Every row gives one point. Each copy is the shape, with its points in the same order, stretched, turned, moved and blurred by noise. Say if it was mirrored as well.
In the rows, zero is written as 128.

Shape (9 x 3)
[[133  86  74]
 [160  86 165]
 [190 121 174]
 [126 128 136]
 [184 108 100]
 [196 149 141]
 [ 79 109  63]
 [141  81  80]
 [162 109 185]]
Copy 1 (9 x 3)
[[ 86  82 157]
 [137 126 197]
 [177 130 172]
 [125 138 149]
 [141  82 151]
 [183 110 134]
 [ 60 111 126]
 [ 92  81 163]
 [156 149 188]]
Copy 1 is: only turned
Copy 2 (9 x 3)
[[ 77 169  69]
 [125 102  62]
 [176 102  71]
 [120 121 118]
 [147 156  60]
 [196 127  88]
 [ 49 166 133]
 [ 83 169  59]
 [148  89  83]]
Copy 2 is: only turned
Copy 3 (9 x 3)
[[107 114  67]
 [148  69 149]
 [203  78 155]
 [143 132 127]
 [174 100  76]
 [200 106 126]
 [ 86 165  62]
 [111  94  70]
 [171  88 164]]
Copy 3 is: only turned
Copy 4 (9 x 3)
[[ 52 146  78]
 [ 59 147 187]
 [ 82 198 201]
 [111 119 145]
 [ 64 202 118]
 [105 217 152]
 [104  89  72]
 [ 45 154  92]
 [ 81 149 197]]
Copy 4 is: mirrored

Shape (7 x 4)
[[146  95 126  94]
 [ 84  81 166 114]
 [ 94  70  92 125]
 [146 174 125 145]
 [126 229 132 115]
 [170 235 173 155]
 [101  63 113  71]]
Copy 1 (7 x 4)
[[107 101 115 135]
 [ 95  95 200 116]
 [138 128 161 167]
 [147 167 124  90]
 [107 209 122  82]
 [141 166 127  21]
 [ 89 103 146 179]]
Copy 1 is: only turned
Copy 2 (7 x 4)
[[174 148  95 167]
 [147  82  75 121]
 [125 151  50 139]
 [124 127 158 164]
 [118  87 171 203]
 [137 116 245 164]
 [167 113  29 178]]
Copy 2 is: mirrored

Shape (10 x 6)
[[153 109 142 242 163  86]
 [116 122 157 161 115  82]
 [ 84 174 101 169 180 108]
 [ 96  85  88  90  58 117]
 [124 207 103  97 118 170]
 [ 98 188  93 109 160 118]
 [ 98 146 166 145 131 111]
 [108  98 120  49 108 180]
 [135 110 184 112 129  83]
 [119 182  80  72 152 126]]
Copy 1 (10 x 6)
[[123 212 116 126 116 155]
 [ 85 148 138  68 121 128]
 [ 94 135  73 137 196 118]
 [138  38 172  77  97 126]
 [ 62  80 107 185 162  59]
 [ 85  92  62 137 174  84]
 [ 77 125 134  93 161  95]
 [135  39 184 121 135  59]
 [ 99 156 151  72 110  74]
 [ 96  81  80 150 153  69]]
Copy 1 is: mirrored
Copy 2 (10 x 6)
[[141 219 178 125 136 195]
 [104 156 157  94 164 139]
 [ 83 199  79  88 114  82]
 [ 45  59 145 138 143 138]
 [110 115  52  63  86 110]
 [ 95 147  37  87 115  70]
 [ 99 156 148  71 135  95]
 [ 98  49 145 137  66  68]
 [149 126 152 106 157  98]
 [120 111  17 109 108  75]]
Copy 2 is: mirrored
Copy 3 (10 x 6)
[[ 89 162  33 173 101  25]
 [ 56 163 121 158 134 117]
 [100 132  53  69 109 117]
 [ 96  83 200 139 227 147]
 [150 114 180  85 105 178]
 [120 143 116  53 135 153]
 [ 73 159 119 139 121 161]
 [173 132 194 139 223 211]
 [ 85 218 144 170 164 145]
 [147 148 155  49 161 156]]
Copy 3 is: only turned

Shape (12 x 8)
[[110  90 179 170 180 133 181 107]
 [166 107 159  99 181 147 105 117]
 [105 134 131 161 124 121 242 131]
 [138  88 119  90 185 174 132  63]
 [119 150  55 170 133  81 108 177]
 [ 72 198 105 164 111  36 145 136]
 [ 73 131 164 127 105  81 177 149]
 [132 175 144 145 129 144  95 125]
 [ 91 150  89 154 111 126 114 146]
 [ 44 129 175 144 116 104 199 166]
 [171 127 152  78 224 181 139 113]
 [147 155 117 133  83  77 110 139]]
Copy 1 (12 x 8)
[[167 109 203 107 121 131 162  79]
 [116 146 160  93 141 183 149 126]
 [205 151 171 138  97  54 134 132]
 [105 185 130  73 151 140 151  40]
 [173 107  80 187 136 100 155 184]
 [222 124 147 218 144 100  92 157]
 [192 103 197 134 108  81  75 143]
 [110 154 163 200 136 129 139 157]
 [136 128 120 195 131  65 129 144]
 [193  82 224 139 123  47  97 138]
 [122 184 162  74 179 174 191 117]
 [159 144 126 177  87 129  87 177]]
Copy 1 is: only turned
Copy 2 (12 x 8)
[[123 111 130 141 118 179 179 147]
 [ 97 111 125 124 119 139 116 192]
 [180 121 152 117 179 147 195 132]
 [ 97 109 140  71 113 167 143 205]
 [110 202 111  99 171  95  98  66]
 [162 212 196 141 164 107 140  93]
 [136 140 172 139 147 101 208 156]
 [154 168 115 118  91 120 107 143]
 [128 183 103  87 130  96 139 112]
 [138 148 140 150 146 104 241 159]
 [108 105 124 124 158 175 115 226]
 [152 151 162 119 128  75 104 112]]
Copy 2 is: only turned
Copy 3 (12 x 8)
[[132 118  78  87 113 159  93 180]
 [204 103 134  78 156 129 164 155]
 [ 90 178  83 104  52 177 100 145]
 [172  76  63  44 142 115 147 124]
 [ 62 156 126 201 138 169 191 122]
 [ 61 225 148 169 151 171 129 131]
 [103 168 169 122 112 175  78 132]
 [193 174 103 148 157 150 161 127]
 [ 95 144  90 173 143 159 150  90]
 [ 83 165 138 135 104 221  63 125]
 [214 107  98  36 137 170 200 152]
 [135 181 169 165 131 114 144 123]]
Copy 3 is: mirrored
Copy 4 (12 x 8)
[[128 145 102 196 169  81 173 107]
 [ 86 161 113 167 190 116  66 115]
 [195  94  84 137 128  70 201 101]
 [125 157 133 180 208 118  65  33]
 [155 133  93 137  57 189 155 142]
 [127 128 122  86   7 103 194 125]
 [ 92 103 101  94 109  97 208 111]
 [129 183 144 104 126 119 123 133]
 [150 152 128 102  98 169 170 103]
 [110 121  82  93 114  99 246  99]
 [124 185  84 176 209  85  34  92]
 [112  97 140  95  93 130 137 148]]
Copy 4 is: only turned

Shape (13 x 9)
[[249  76 134 155  85 109 117 149 104]
 [134  70  92  38 124 172 100 162 123]
 [116 192 106 136 128  94 105 122  69]
 [175 103 136 158  75 155  97 119 100]
 [ 92  62  90  79 173 134  94 132 145]
 [ 85 133 154 163 141 111  79 168 112]
 [ 81  75  81  63 106 152  82 122 192]
 [ 76 145 169 129 124 126 151 114  87]
 [196 133 156 154 103 158  90 125 108]
 [143 134 153 114 114 116 120 169 115]
 [221 116 134 189 109 167 139 157 122]
 [177 112 161 133 121 153  83 101 135]
 [100 185 154 141 147  87 120 137 118]]
Copy 1 (13 x 9)
[[192 111 107 173 114 138 171 112 220]
 [111 122  21  86 160 154  74 112 193]
 [141 149 119 100  77  74 165 163  74]
 [169 109 111 134  89 170 158  79 130]
 [ 91 126  75 125 145 132  31 149 149]
 [ 84 126 158 112  86 156 132 176 104]
 [ 60 131  30 163 134 148  65  72 135]
 [ 99  87 149  93 153 119 142 150  58]
 [168 129 124 108  82 142 152  75 151]
 [ 98 125 113  99 118 127 155 143 154]
 [166 159 138 139 135 178 173  92 168]
 [142 108 127 119  89 131 106  57 151]
 [ 80 139 164 107 101  80 154 166  84]]
Copy 1 is: only turned
Copy 2 (13 x 9)
[[143 186 142 111  82 160  22 109  48]
 [113 184  20 112 139 125  72 179 139]
 [115  85 174 128 161 165  97 118 188]
 [132 124 123 102  58 197  66 120 106]
 [119 180  36 148 134 129 125 107 178]
 [122 154 162  93 126 206 144 107 189]
 [ 87 167  42 176  86 152 126 176 171]
 [ 99 105 152  59 132 132 142 114 185]
 [179 120 147  96  72 181  72 123 136]
 [131 163 157  91 142 138 108 148 143]
 [183 115 135  93 104 184  95 125  49]
 [181 139 126 121  51 151  94 114 154]
 [134 121 201 123 148 131 166 123 199]]
Copy 2 is: mirrored
